Each row is a point. To make a cloud, some directions were put in groups of two or more. Within a group, all points are equally far from the middle, so they leave a hole (a ring in 2 directions, a hollow ball in 3). The other directions are filled evenly. Then the cloud was stretched, turned, moved and blurred a little. How many holes are there, and how many directions does each take, smallest first?

Cloud (15 x 2):
[[-43   9]
 [ 25  39]
 [ 23 -53]
 [ 33  57]
 [ 44  14]
 [ 54 -72]
 [  3  52]
 [  9 -46]
 [-12 -23]
 [ 13  14]
 [-25   5]
 [-33   0]
 [ -3  82]
 [-33  75]
 [-41  18]]
Holes: 0

Cloud (22 x 3):
[[ 44  -5 -54]
 [ 49 -46  43]
 [ -8 -19 -52]
 [ 15  77   9]
 [ -9 -69  -9]
 [ 21  33  46]
 [ 19 -46 -24]
 [-23 -67  -9]
 [ 56  70   2]
 [ 45  -7  53]
 [ -9  58  21]
 [ 47  43  25]
 [ 10  26  54]
 [  5 -67  -8]
 [ 43  54  20]
 [-19 -63 -13]
 [ 60 -19  11]
 [-33  12 -55]
 [ 11  38  43]
 [-53  20  -8]
 [ 45  10  46]
 [-59   6   6]]
Holes: 1 (2)

Cloud (19 x 3):
[[ -7  -4 -89]
 [-76   8   8]
 [ -7  64   3]
 [-47 -16 -34]
 [-19 -33  15]
 [-42 -40  27]
 [-41 -36 -29]
 [-12  17  52]
 [ -4  28  42]
 [ 14  52 -71]
 [-85 -19  18]
 [-58  25  -6]
 [  5  62 -32]
 [ 45  16 -26]
 [ 19  62 -13]
 [ -4  64  -6]
 [ 14 -36 -37]
 [-13 -23 -78]
 [-36  37 -24]]
Holes: 1 (2)

Cloud (31 x 4):
[[-10 -65  15  38]
 [ 29  22 -34  22]
 [  8 -54 -51 -19]
 [-54 -33  -2  -9]
 [  6 -67   2  68]
 [  9  45  46 -29]
 [ -5  42  19 -51]
 [ -7 -49  26 -15]
 [-54 -48 -21  15]
 [ 41  -7  73  32]
 [-30  -4 -78   1]
 [-51 -54 -33  24]
 [  7 -66 -69  16]
 [ 34 -27  11  86]
 [-23  -2 -72 -31]
 [-40   4 -49  24]
 [-13  14 -64 -17]
 [-48  -2  10 -45]
 [-21 -19 -27 -59]
 [ 62   1  56   4]
 [ -3 -54  32   8]
 [-59  -8  -4  -9]
 [ 10 -72 -65  39]
 [ 50   4 -23  45]
 [-51 -38  -2  -6]
 [-50   0 -38  21]
 [  6 -57  33  39]
 [ 43 -59 -36  67]
 [-27 -13 -81 -20]
 [-29 -19  -3 -58]
 [ 24 -45  45   5]]
Holes: 2 (2, 2)

Cloud (53 x 6):
[[ 26  32  -2  -2 -34  20]
 [ 43  23 -24  11  45   4]
 [ 15  83   8  35 -17  31]
 [ 30  35 -26  40 -27  48]
 [  5  10  -3 -78  -2 -12]
 [  5  56 -21  31 -33  54]
 [  0  50  27   2 -14 -51]
 [-40  36  -3  23 -85 -17]
 [-71   5   2  -3 -58   0]
 [ 16  18  -1  -5  27  26]
 [  4  34  51  52 -33   2]
 [ 14 -22 -10  29 -48 -41]
 [ 13  53   1  19 -46  39]
 [ -1 -21 -45  38 -39  24]
 [-54  45  -9  43 -45   1]
 [-40  18 -17 -20 -53 -48]
 [ 46   9  34  50 -29  31]
 [ 13 -65 -26 -17  19  22]
 [ 56  18  13  41 -54 -13]
 [-15  46   1  -9 -95  53]
 [-55 -13 -16 -55   9 -47]
 [-17 -46  38  36 -33   1]
 [ 26  24 -22  46 -64  70]
 [-25  18 -34  10 -22 -33]
 [ 35  51  11  -3  -4 -22]
 [-19 -34 -40 -42  14 -11]
 [ 47 -14   6  27  23  38]
 [-27   7  10 -15   8 -62]
 [ -2 -35 -31 -36 -41  46]
 [ -4 -27  -7 -18 -47 -56]
 [-34  31 -29   9 -41  62]
 [-14 -37   4  57  -6  16]
 [ -5 -65 -46 -30 -18 -23]
 [ 22  -7  18  10 -95  19]
 [  2  42  25  31 -83   3]
 [  4 -73 -50 -39 -10  -4]
 [ 21  23  54  41   9 -21]
 [ 25 -25 -51  49 -29  31]
 [-39   7  -5 -11  17 -47]
 [  7  37  38  19 -12  36]
 [-39 -40  10  20 -86  15]
 [-46  40 -21  27   7  14]
 [ 21   5  40  77 -34  -7]
 [-30 -17 -27 -29  26 -31]
 [  0 -14  -8   3  36  37]
 [ 82   4 -18  33  27   3]
 [ 13 -19  42  33  15 -42]
 [-15 -52 -49 -26 -40 -12]
 [-23 -18 -17   4  28  -9]
 [-83  -6  15 -11 -19  11]
 [  0  -3 -46  13 -36  41]
 [-50 -10  -9  14 -12  55]
 [  5  14  -7 -25 -50  37]]
Holes: 1 (2)

Cloud (53 x 6):
[[-22  28  82   0  70  18]
 [  2  45  71 -10  39  27]
 [ 27 -13  10  24  -6  16]
 [ 27 -72  14 -30  47  43]
 [-27 -68  -6 -56  -4  36]
 [  2 -36 -37 -31  15 -37]
 [ 42  42  -7  29   4  30]
 [  1 -59  62 -62  44  37]
 [ -2   1  13  51  55   5]
 [-63  23 -47  68 -48 -10]
 [ -8  86   1   5  -2 -11]
 [-28  27 -10   2  62 -23]
 [ 43 -33 -54 -60  -9  43]
 [-23  27  36  38  29  23]
 [-24 -28 -73  68 -27 -26]
 [-33 -31 -91  24  -6 -27]
 [ 65 -23 -76 -30 -22  63]
 [-81 -53 -43  22   8 -24]
 [ 17 -18  45 -25  65  39]
 [ 61 -54   1 -15   8   4]
 [-76  -8 -37  70   7 -41]
 [  0 -76 -41 -24   8  33]
 [ 32  18  42   1  47  58]
 [-72 -43 -36  21  46 -27]
 [-56  28  -5  54 -10  22]
 [ 22  81  29  -5  28  86]
 [ -1 -33 -70  36 -58 -27]
 [  6 -30 -35 -40  -3 -18]
 [-46 -39 -64  -4 -28 -17]
 [-11   0 -93  11 -56   2]
 [-50  25  54  37  33  14]
 [-23  59 -22  36   8 -45]
 [-48   4 -90  51 -50  20]
 [-22 -16 -11 -31  41  40]
 [ 40 -41  58 -33  24   2]
 [ -8 -14 -77   1   0  57]
 [ 49 -15 -58 -28 -80  26]
 [ 21  -8   4  24 -28   5]
 [-12  64   5  21  27  -3]
 [ 22 -49 -28 -46   0  22]
 [-26 -13 -36  37 -27  44]
 [ 23  84  24   6 -32  36]
 [-42  35  35  -3  61  18]
 [-35 -38 -24  44   7 -21]
 [-13  53 -40  44 -77 -61]
 [  7  14  35  46 -27  -3]
 [-23  41 -54 -34 -46 -23]
 [ 35 -60 -71 -33  23  16]
 [ -8  22 -23 -22  16   5]
 [  1  66 -13  40  11  43]
 [ 17  72  -3   7 -43   2]
 [-41 -57 -33 -36  13 -37]
 [-13  43  -3  65 -12  35]]
Holes: 0

Cloud (84 x 8):
[[ 29  -2  15   9  16  20   6 -38]
 [-26 -17 -22 -22  30 -17  16   7]
 [  0 -11 -52  -6  45 -25  40  11]
 [ 58  -6 -24  -5  -3 -18  28 -33]
 [ 36  23   9 -55 -53  26 -31 -30]
 [ 50  18 -14  -6  -1  67  52  50]
 [ 45   1 -33 -20  33 -36 -32  25]
 [-20  11  12  25  12 -41  -8 -41]
 [-53 -39 -21   9 -14  14  16 -27]
 [ 17 -39 -17  14   2  26 -41  36]
 [ 44 -39   6   6  32 -22  15  15]
 [-56 -12  -7   6 -43  -7 -11  14]
 [ 24  21  10 -44  50   0  55   1]
 [ 41  -9  25  18 -21  34 -36   7]
 [ 36  11  -9 -43  14  27 -12 -40]
 [ 43  37  -5 -18   5   8   7  18]
 [-21 -34 -40  13 -53  60   9  -1]
 [ -3  17  -7 -34  -4  24   6 -44]
 [-31  46  48 -29  12   2 -34 -56]
 [-12 -45 -31  -6 -42  16   6 -15]
 [-14  21 -53 -13  -8  42 -36  -7]
 [ 50  26  68  -7  39  -4   4  13]
 [ -7  35  -2 -19  43  -8  48 -25]
 [-21  28 -70 -20  27  19  63  15]
 [ 38  43 -44 -44 -15  28  24 -60]
 [-16 -21 -11   3 -61   6   2  19]
 [ 22   1  68  -8  -9  41  10  11]
 [ 16  33 -44 -16  74 -32  -9 -45]
 [ 43   0 -41 -19  -9  53  52  34]
 [  7  -4 -95  -6 -40 -15  41 -10]
 [  5  16  31 -36   8  22  26 -10]
 [ 17  -1  42 -12   5  56  -2  56]
 [ 48  17  11  13 -14  32  15   8]
 [  1 -53 -21  27  31  10 -21  34]
 [-20 -19 -34   2  11  81  16  35]
 [ 40  -6   3  48   9   7  24  39]
 [-13  41 -64  21 -33   1  -2  17]
 [ 11 -16   7  -1 -28  31  16  41]
 [ -1   8 -15  18 -72 -32 -21  12]
 [ 58  18  20   7 -35   9 -16  11]
 [ -9 -48  13  39  37  -6  53  54]
 [ 18  -4  13 -30  -4 -40 -41 -21]
 [-43  16 -11 -25   8  17 -27 -14]
 [-33 -37 -16   5 -24  22  12  26]
 [ 38  -1 -12  27 -25  50  30 -57]
 [-38  22 -20  22 -31  24 -14  -2]
 [ -3  19 -21  24   9 -18  29  14]
 [-10   8   0  21  18 -22 -17  65]
 [ 36  -2 -33  27   7  31  -2  76]
 [-12  10   1 -23 -46  35   7 -87]
 [-46 -10  -1  15 -49  12  10 -54]
 [ 19 -18   7 -13 -38  27  17  18]
 [ 17  41  29 -53  -9  18   6 -28]
 [-12  22 -43  37  46  -5  -5  22]
 [-13  -6   3  40 -35  -8 -30  28]
 [ -2  -7 -12  33 -27 -53  14   8]
 [ 28   5   0  18  -2 -19  14  38]
 [ 40  12  60  -8  18 -15 -30   9]
 [ 13  -7  -9   7  31  53  30  -2]
 [-35 -11  41 -12 -41 -40 -22 -35]
 [-26 -32 -39  18 -51  -2  11  -4]
 [-38 -15 -66  15 -35  18   6 -30]
 [-26  20  -6  22 -82 -23 -29  -6]
 [ 67  -4 -59 -21  46  17  28  37]
 [ 21  23 -15 -41  61  35  29 -57]
 [-24   1 -38 -53 -18  24  11 -62]
 [ 42  14 -40   9 -11  27 -12  46]
 [ 58   8  27   2 -16 -15  46   0]
 [-10   8 -33  14  -3 -31  36 -49]
 [-13 -14  48   7  55  49  36  11]
 [-14  -3  38 -34 -46   5  22 -18]
 [-59  -7 -34  23  26 -38  43 -24]
 [-13   4 -82 -17 -11  58  38   5]
 [-22 -26  -6  32  -6 -42  36  37]
 [ 31 -23   7 -11 -12  22 -36  38]
 [ 18 -44 -14  35  39 -14 -31  43]
 [ 22  15 -60  -1  -9   7  38 -35]
 [  4  21  51 -22  18 -40  -2 -46]
 [ -6   3   3  57  10  12  -6  61]
 [  5  18 -27   8  28 -28  -2 -47]
 [ 33   7 -31 -31  54   3   1 -16]
 [ 40 -14  37 -19  17   6  20   3]
 [  3 -28  -2  -2 -36  -7 -16  23]
 [-17  -4 -16  22 -42  21 -20 -58]]
Holes: 0

Cloud (102 x 9):
[[ 18   2 -10  -5 -24  61 -29  -2  12]
 [ 37   6 -27  23 -24 -39 -27  14  19]
 [ 21  31 -11 -74 -15  12   4 -25  17]
 [  5 -26 -33 -13  32  50 -18  -8  72]
 [  2  32  38  36 -38  20  26 -12  11]
 [-19   4  20  -8 -36 -22 -23 -25 -15]
 [  4   6 -23 -20 -16  56   4  -4  52]
 [ 60 -24  10 -33  45  -7   9   6   7]
 [ 32 -29 -28 -21  30  -5  46 -11  66]
 [-11  49  46   6   9  15 -58  -4  28]
 [ 33  -9  22  -9  -3  64  -7 -29  36]
 [  3 -24 -55 -50  12  11  39 -50  43]
 [ 18  10   6   6 -41  -3  -2 -21  57]
 [ 55  32   6  -4 -40 -27 -19  -1 -33]
 [  6 -42 -20  31  41  22  24  11  63]
 [ 20  33 -28 -22   4  14  24 -41  39]
 [ -9 -10  -1   0  26 -18 -32  16  54]
 [ 30 -10 -36 -26  27  14   0 -13 -11]
 [ 36   6 -42   0 -29 -35  55   1 -24]
 [ 20  20  13 -36 -20   4  50  14  38]
 [-33 -29  21  -2 -29 -34  -5 -33  42]
 [-27  16  -1 -19  21 -26  36 -21  24]
 [ 57  37 -45 -42 -12  28  -2   7  20]
 [ 23 -21 -16  22 -51  -2  28 -12  13]
 [ 32  49  -2 -56  13   7  -1 -19   0]
 [ 20 -27  30  46  12 -25  61   8   5]
 [ 63  55   0  20   5 -47  11   2 -28]
 [-26  14  15   8  15  -7  38 -45 -10]
 [ 56  45  10  24 -22 -57  35  15   5]
 [ 20  48   2 -33 -16 -14  27 -63   5]
 [ 12  70  26 -26 -21  21 -36   0   5]
 [ 16  44 -19 -43 -13  43  10  11  18]
 [ 40 -13  49  43   8  -3 -37  -2   5]
 [ -7 -37   5  45   8 -21  74   0  10]
 [  7 -69  12 -31  36 -20  59 -11  36]
 [-12   1 -40 -23 -28  45  14  11  42]
 [  4 -13 -42 -27  23  -4  39   6 -24]
 [ 14 -40  18  11  39 -12  59  27   4]
 [ 67  14  -6  10 -34 -32 -14  -2  10]
 [ 10 -17  27  51  36  12   4 -11  50]
 [ 39 -17  25  10 -21  16 -66  35  20]
 [ 19 -25 -32  23 -41 -39  34 -21  30]
 [ 22  -8  15 -50  15  -8  62 -54  31]
 [-15  19 -27  35  15  26  16 -42  33]
 [ 19 -15  51   8  10 -48  30 -42  24]
 [ 14 -11 -20  23 -25  25 -44   7  61]
 [ 51  -5 -11  25 -21  11  -2 -15 -10]
 [  3   4  18  24  18   5  30  56  26]
 [ 33 -40  28 -17  -2 -14  17 -51  41]
 [  6 -46  11  38  40  16   6  39  49]
 [ 30 -25 -63   7  10 -23  58 -18  36]
 [  7   7  58  37 -30 -29 -76  -5   6]
 [-20 -38  -2  28   3 -37  63   6  -9]
 [ 21 -26  -2  24 -33 -20 -58  18  11]
 [  6 -14 -12  28  32 -58  13   3  12]
 [ 43  -2  19 -14 -45  39  19   6  36]
 [ 20  -9 -13   2  27 -15  56  17  56]
 [ -4 -36  27  42 -19 -60  16  -6  21]
 [ 33 -28 -21 -47  31  12  -6 -35  19]
 [ 13  10 -27  15  16  44 -10 -26  14]
 [-11  -3   6  -5  16  53 -48 -14  55]
 [ 11 -29  -2  13  41 -16  23  24 -10]
 [ 13 -30  23 -54 -26  -9  45 -32  36]
 [-15  31  16   6  24 -13  47  24  20]
 [-14  -6   9  22 -20 -61  39   0 -20]
 [ 18  19 -20 -19 -10  -5  51 -31 -32]
 [ 11  26 -36   7 -20 -34  18 -16 -41]
 [ 24  44 -23  28   2   8  53  11  23]
 [ 64   1 -32 -35  25  17  95  -5  28]
 [ 27 -47  57  13  42  23   9   7  50]
 [ 21 -15 -69 -36  13  17  49 -41  35]
 [ 40  34  -5  13 -68  -5 -13   8 -14]
 [ 11  56  12 -17 -20 -42  49 -36 -26]
 [  5  44 -20 -20  -5 -11  45 -54  11]
 [ 15  11  22 -13  10 -20 -12 -58   4]
 [  8  13  10 -33  19 -32  28 -11 -13]
 [ -4  16 -40   8 -15  -8  52  13  40]
 [  1   2  58 -44 -27   6 -38   0  23]
 [-45 -15  15  17 -35   6  13 -17   6]
 [ 35 -17 -12   9 -19  19 -21  13 -17]
 [  8  50  14   6  21  14  40   3 -25]
 [ 48  18 -26  25 -39 -35 -12 -18 -18]
 [ 16  28 -10  18 -27   1  12  -9  52]
 [ -6  -8 -12  41  -7  25 -31 -43  13]
 [ 51  23 -27  13  -3 -34   6  26  15]
 [ -7 -14 -18   3  -7  54   3  -8  61]
 [ 34   2 -71   7  29   6  14  16   6]
 [ -7 -26  22  59 -17   4 -75   1  39]
 [-49 -42  37  39   0   5  11  -2  43]
 [ 29 -14  38  45   1  23 -28 -23  36]
 [ 66 -11  -4 -20  10 -25  46  21 -21]
 [ 10  33  -3 -15   4  15  62  17  29]
 [ 15 -24  34 -43   1 -33  60 -19  17]
 [ 21  10  -2 -65  30  17  79 -29  19]
 [  8  22 -36  58  -1  22  -7  29  -4]
 [ 37   4  41   3  29 -39   8 -44  25]
 [ 40 -38  25 -29 -32  16  45 -34  35]
 [ 25 -68  29   0   5  -1  -1 -26  46]
 [ -3  -7  23  45  13  13  51   9  39]
 [  6 -15 -28  -3 -31   4 -34 -35  -8]
 [ 17   1  12 -34  44  37  -3 -27  13]
 [  7  30   7  -5 -10 -32  71 -33 -30]]
Holes: 2 (3, 4)

Cloud (103 x 9):
[[ 17  18 -12 -26  31 -30 -50  38 -46]
 [ -9 -65 -45 -18  30 -83 -13  -2  -3]
 [-17 -48   8  59   0 -51  14  56 -23]
 [ 10  34 -25 -32 -14 -40  26 -87  11]
 [-16  -9  -5   9 -71 -43 -19  -8  15]
 [  7 -23 -83 -43  50 -48 -51 -25  15]
 [ 76  35  26  -5  46  19 -23   6 -17]
 [  9  34 -21 -39   4 -46  -3 -14  39]
 [ 57  36  11  56  28   5  41  11 -55]
 [ 13   6  21 -77 -10 -31 -44 -29   5]
 [  1 -30 -20  -6 -39  -9 -50 -54   7]
 [ 32   7 -32  55  49 -79  -3  14 -46]
 [ 37   4  52 -10 -46  -8 -49 -12  44]
 [ 25  45 -15  -4  16 -36 -31  22 -42]
 [-14  34  21 -22  -8   0  19 -18  26]
 [  1  41 -13  32  -5   7  18 -21 -44]
 [ 13  95  75  27 -64  53 -21 -25  -8]
 [-13  41 -14   7 -18  19   2 -47  39]
 [-44 -54  10  27  10 -83  27   9 -19]
 [  4  11 -20  12  14  -9  11   8 -45]
 [  7 -24 -40 -31   7 -34 -53  29 -22]
 [  2  15 -17 -73 -26  -9 -38 -60  -7]
 [ 25 -12  28 -29 -15  11  22 -32  53]
 [ -2  27   6 -11  -8 -42 -70 -45 -16]
 [ 74 -19   9  31  -4  -6 -41  26 -69]
 [ 19  11 -34 -35  35 -48   1   1  37]
 [ -6 -12  36  -6  44   3 -38 -11 -19]
 [ 40  11 -15  13  -4 -34   8 -44 -15]
 [ 37 -10  26  90  25 -24  37  14 -37]
 [  6   1  27 -15 -39 -45 -71  -5   1]
 [  9 -14  39  29  38  -9  18   5 -18]
 [-16 -24  -5 -45 -35 -19 -90 -50  -3]
 [ 36  45  -6 -43  52 -25   8  -3   8]
 [-23 -10  17  11 -18  -6 -44  -5  35]
 [  2 -71   4  -6  -9  -5  -3 -15  22]
 [ 68  51  44 -13 -31  35 -40 -12  -6]
 [  1 -30 -35 -57  41 -24 -33 -67  27]
 [ 20   6  -5 -39 -12 -53 -39 -18 -62]
 [ 18 -52  30  47   9 -20 -37  55 -18]
 [  2   6 -23 -27  48  -8 -20   4  11]
 [ 26 -24 -12  54 -11 -31 -50  32 -50]
 [ 27  21   8  -6 -23 -26 -71  -1  20]
 [ 57 -13 -15  52   5 -14 -39  23 -12]
 [-11  19 -16  11  43 -44  -7   3   5]
 [ -9 -10 -32   4  -1 -53 -51 -25 -15]
 [-15  12 -43  30  35 -37  74 -13 -11]
 [-13 -12 -28 -34 -12 -51 -35  24 -21]
 [ 24 -76 -17 -16  14 -26  -9  -1   1]
 [ 84  61  13  46 -19   8   2  35 -66]
 [ 38  48  12 -31 -19  -2 -27   7   0]
 [ 16   8 -53 -48  34 -63 -17   2   7]
 [-65 -25  29  17   1 -38  -2 -19  44]
 [ 51  62  -9  18  15 -18  26 -23 -47]
 [ 14  78  39  11 -41  22 -12 -26 -29]
 [ 10  20  42  -8   6  22 -12  -7 -12]
 [ 45  -4 -23  -9  82 -51 -65  10  -3]
 [  4 -13 -16  40  36 -34  18 -41  12]
 [ 78  16  -2 -15  53  17 -32   4 -29]
 [ -3 -29 -31 -23  25 -23  17 -22 -36]
 [-13  16  19  33 -70  18  17   3   2]
 [ 15  49   1  45  -7 -17   1  16 -35]
 [-41 -57 -52 -31   0 -40 -41 -44  34]
 [ 11 -16  -4 -32 -54  23 -49   9  33]
 [ 34  17 -27   7 -26  12  14 -16 -29]
 [ 25  -8 -75   0  64 -47 -59   6 -43]
 [ 28 -13  -7  38 -34 -37  -2  39  -6]
 [ 29  57  -2  -5  20 -24  -2   4   7]
 [-11  -7   6  45 -38  -6 -12  22  -9]
 [ 13 -10 -15 -16  10 -39  -3 -56  37]
 [ 69   4 -46 -13  34 -48 -53 -23 -61]
 [ 49 -48  17   9  25 -33 -57  59 -88]
 [-25 -24  50  14 -15 -43  -7   4  22]
 [-13 -85   1  37  24  -7  21   4  52]
 [ 39  26  -1 -25 -13 -47 -40 -45  36]
 [-18 -25 -38   9 -39 -23 -19 -11   4]
 [-17 -24 -39  21 -17 -52 -12 -35  -2]
 [ 33  40 -10 -79  19 -19 -42 -11   0]
 [ 60  65  53  -5 -14  33 -76  43 -38]
 [ 37  -9 -16  22   9 -33  24  43  12]
 [ 15  11 -21   3  25  -4 -33  10  -1]
 [  4   6 -40 -28  14 -53 -37 -53  42]
 [ 41  -2 -47 -23  26 -39 -61 -39 -64]
 [ -6  24  36   9  25  11 -10  31 -17]
 [ 79  63 -56 -16 -19 -20 -25 -25 -64]
 [ 15 -30   3  24  21  13   5  56 -17]
 [ 57  56  28  25 -45  37 -25 -21 -41]
 [ 38  50  39  32  -7  42  17   1  -2]
 [ 51   0  -4  -5 -18   8 -59  39   3]
 [  7 -43 -70 -26 -28 -60 -83  -5 -39]
 [  5  55 -39  25 -39  18 -12 -61  15]
 [ 32  19 -10 -19  27 -64 -68 -20 -24]
 [ 58 -41   8   1  22 -24  -3  24 -17]
 [-60 -31  17  11 -34 -45   2 -41  15]
 [ 64  16 -27 -56 -16   8 -25 -20   3]
 [ 57  45   7 -35 -25  28 -72 -39 -26]
 [ 35 -11  12   8 -26  -2  12 -18 -12]
 [ 10 -21  17 -21  53 -59  -5   3 -10]
 [ 19 -12 -20  19 -28 -46 -69  32 -54]
 [ 43 -31 -37 -34  22 -56 -40 -15 -33]
 [ 13  47   9  24  24 -11  33   7  -3]
 [ 11  12 -33  57   8 -32  12 -12   0]
 [-17   8  -5 -19  41 -53 -15  25   4]
 [ -4  35 -32 -12 -10 -22  33 -41  46]]
Holes: 1 (2)
